Each row of a before or after table is a point. One or more steps were done to the points. Then noise was added and the rows were shuffled. The steps act on columns, c1 being the first. Write out the steps. A step turns or swaps two columns, mirrors them in a line or flattens them onto one, adds a multiple of one to another, or multiplies or shifts one. Angles are multiples of 10 degrees, from the lower column toward the higher: turns from -170 to 170, lines from 10 to 170 but not 90. Use the fewest steps. Two steps may share a column if one is a turn and the other turns, adds or multiplies; they go together, in the order done. Otherwise the lowest column goes first.
In the rows, zero is written as 128.

Before, 11 rows:
[[171 156]
 [ 71 164]
 [126 105]
 [128 118]
 [ 80 140]
 [104 123]
 [146 165]
 [110 137]
 [199 140]
 [197 113]
 [ 76 123]]
After:
[[ 90 188]
 [117  60]
 [125 108]
 [ 84 132]
 [117 200]
 [140 139]
 [ 86 158]
 [142 107]
 [135  81]
 [148 133]
 [148  80]]
Steps: turn c1 and c2 by 110 degrees

Before (9 x 4):
[[102 113 113 131]
 [161 189 177  91]
 [177 136 137  68]
 [153 144 118 105]
 [185 132 158  98]
 [183 168 157  78]
 [102 151 189  98]
 [134 169 114 174]
 [ 90 123 117 114]]
After, 9 rows:
[[129 135 135 207]
 [ 97 146 115  97]
 [146 127 111 110]
 [168 152 120 111]
 [107 112 158 185]
 [117 161 157 197]
 [128 187 176 177]
 [124 143 116 161]
 [168 176 187 135]]
Steps: turn c1 and c4 by 140 degrees; add 0.7 times c1 to c2

Before:
[[171 121 115 146 144  58 109 152]
 [ 69 101 137 136 133 108 161 153]
 [143 133 113  68 103 117 138 153]
 [ 65  80  54 135  85  81 123 179]
 [105 154 135 120 115 148 135 140]
 [120  11 128 122 104 131 186 118]
 [106  78  99 126 163  87 116 143]
 [185  96  60  62 173 164 182 122]
 [102 120 178 156 159 109 167  83]
 [107  94  86  93 125  74 131 160]
 [163 130 156  94  86 140  98 136]
 [ 72 127  77 109  96 139 141 110]]
After (12 x 8):
[[ 98 118 135 158 160 128  79  73]
 [ 64  87 154 162  88  99 174 174]
 [105 160 134 110 120 132 122 135]
 [108  76 128 158 161 100 150 144]
 [136 130 145  98 108  76 130 155]
 [124  16 174 115 103 129  94 125]
 [ 64 128 159 104 103 124 151 112]
 [109  97 148 152 128  59 149 163]
 [182  99 211  55 174  96 131 117]
 [168 133  89  98  88 109 134 132]
 [162 118 116 196 140  97 142 157]
 [ 71  98 147 153 134 126 115 155]]
Steps: multiply c3 by 0.7; turn c3 and c7 by -130 degrees; turn c4 and c6 by 50 degrees

Before:
[[100 170 163 158 150 142 131 105 149 135 134]
 [116 148  81  75 106 109 138 114  98 115 139]
 [109 119 119 117 224 190  80 147 173 138 128]
 [149 110 144 124 150 205 132 138  84 164 129]
 [122 152  61 190 148  71 127 115 124 124  93]
 [ 62 105 138 107 130 201 139 121 187 142 152]
 [114  76 133 119 149 123  66 142 204 105 135]
 [185 163 146 169 127 205  87  80 136 180 107]
 [195 106 143 110  90 115 185 131 137 110 101]
 [137 116 133 113 164 145 104 131  90 134  46]
 [114 143 125 150 146 158 159 100  26 140 144]
 [ 90 103 118 109 205 128 130  93 106 151 117]
 [124 162 109 131 136  88 100 129 111 184 102]]
After:
[[140 143 141 110 116 120  98 132  50  91  91]
 [118 105 102 218 110 184 124 111  92 109 127]
 [ 87 157 141 119 110 144 133  93 115  49 109]
 [113 117 148 147 131 104 165  97 148 105  28]
 [125  96 108 143 175 162  90 126 102  90 111]
 [187  95 165 160 177  46  76  81 105 105 137]
 [ 62 148 187 102 139  86 142 118 150 120 185]
 [106 140 179 123  88 100  65 145 134  38 173]
 [ 99  88 112 136 122  84 132 102 135 104 148]
 [147 146 176 119 151  63 134 134 128  90  85]
 [191 147 115 105 129 136 202 132 100 168 137]
 [116 180 127 115  98 130  47 143 132 124 203]
 [119 110 161 106 129 194 142 115 140 154  94]]
Steps: multiply c2 by -1; turn c3 and c4 by -30 degrees; turn c3 and c6 by -130 degrees; turn c5 and c10 by -120 degrees; multiply c7 by 1.3; swap c9 and c11

Before, 14 rows:
[[138 119 124 115 110 161 156 125 133 132  80 249 102 157 124 129 127 168]
 [ 98 143 170 140 180 131 120 102 170 133 119  87 178 122 100 183 128 166]
 [135 116 105 107 163 167 115 125 104 129  96 132 125 113  88 118 115 158]
 [107 108 104 101  20 139 152  99 152 138  79 116 180 160  92 116 128 126]
 [121 126 106 117  31 132  57 143 120 150 104  90 123 138 101 135  86 123]
 [132 109 115  95 170 107 148 128 131 123 129 133  69  76 125 133 151  58]
 [106 124  96  96 186 148 141 117 103 179  45 211  96 147 175 150  92  87]
 [115 143 102 169 160 152 154  90 127 124 131 164  75 158 108 141 113 135]
 [101 116  88 131 133 163 146  94 128 132 115  88  75 145 110 249  89 154]
 [169 146 113 102 183 119 134  93 133 159  48 148 100 147 164 121 102 150]
 [129 148 124  92 172 157 147 134 120 130 138 107  93 161 101 168 105 140]
 [137 134 153 159 184 154 140 157 142 131  25  92  71 124 113 138 228  58]
 [109 101 103 112  85 147 134 108 111 135 130 110  92 155 146 126 149 146]
 [136 142  81  97 191  70 100 107 153 132 126 106  89 161 100 136 198 157]]
After, 14 rows:
[[123 107 107 118 189 147 136  98 135 101  49 148 101 187 164 163 100 148]
 [183 100 165 136 172 142  91 102 125 126 114  92 177 103  99 107 127 163]
 [136 160 107 129  34 144  92 143 181 117 104  89 123 148  99 118  88 119]
 [110 142 107 100 160 158 147 128 147 145  92 132 124 130  98 138 115 154]
 [155 131  91 117 187 173 151 116 131 105  38 210  95 186 176 106  95  85]
 [141 141 111  79 174 111 140 125 104 119 130 140  70  94 121 132 150  59]
 [137 126  86 124 190  87  91 112 136  82 127 101  93 199 104 131 198 156]
 [248 121  84 146 129 155 141  92 103 150 111  82  78 140 106  99  90 155]
 [169 105 119 123 176 150 148 127 131 144 138 112  93 209 102 127 107 144]
 [132 153 105 136  80 147 146 104 116 133 130 111  89 182 150 112 153 141]
 [145 103 101 181 164 140 150  94 112 151 135 162  78 124 110 114 113 140]
 [129 127 130 139 107 156 141 125 103 142  85 253  96 175 126 136 132 177]
 [116 123 103 124  22 136 126 105  84 128  77 116 176 203  91 111 127 126]
 [143 112 151 146 182 155 125 162 116 142  24  92  67  86 106 137 233  62]]
Steps: swap c1 and c16; turn c7 and c9 by 50 degrees; turn c2 and c9 by 150 degrees; turn c4 and c14 by -40 degrees; multiply c14 by 1.6; mirror c6 and c10 in the line at 20 degrees
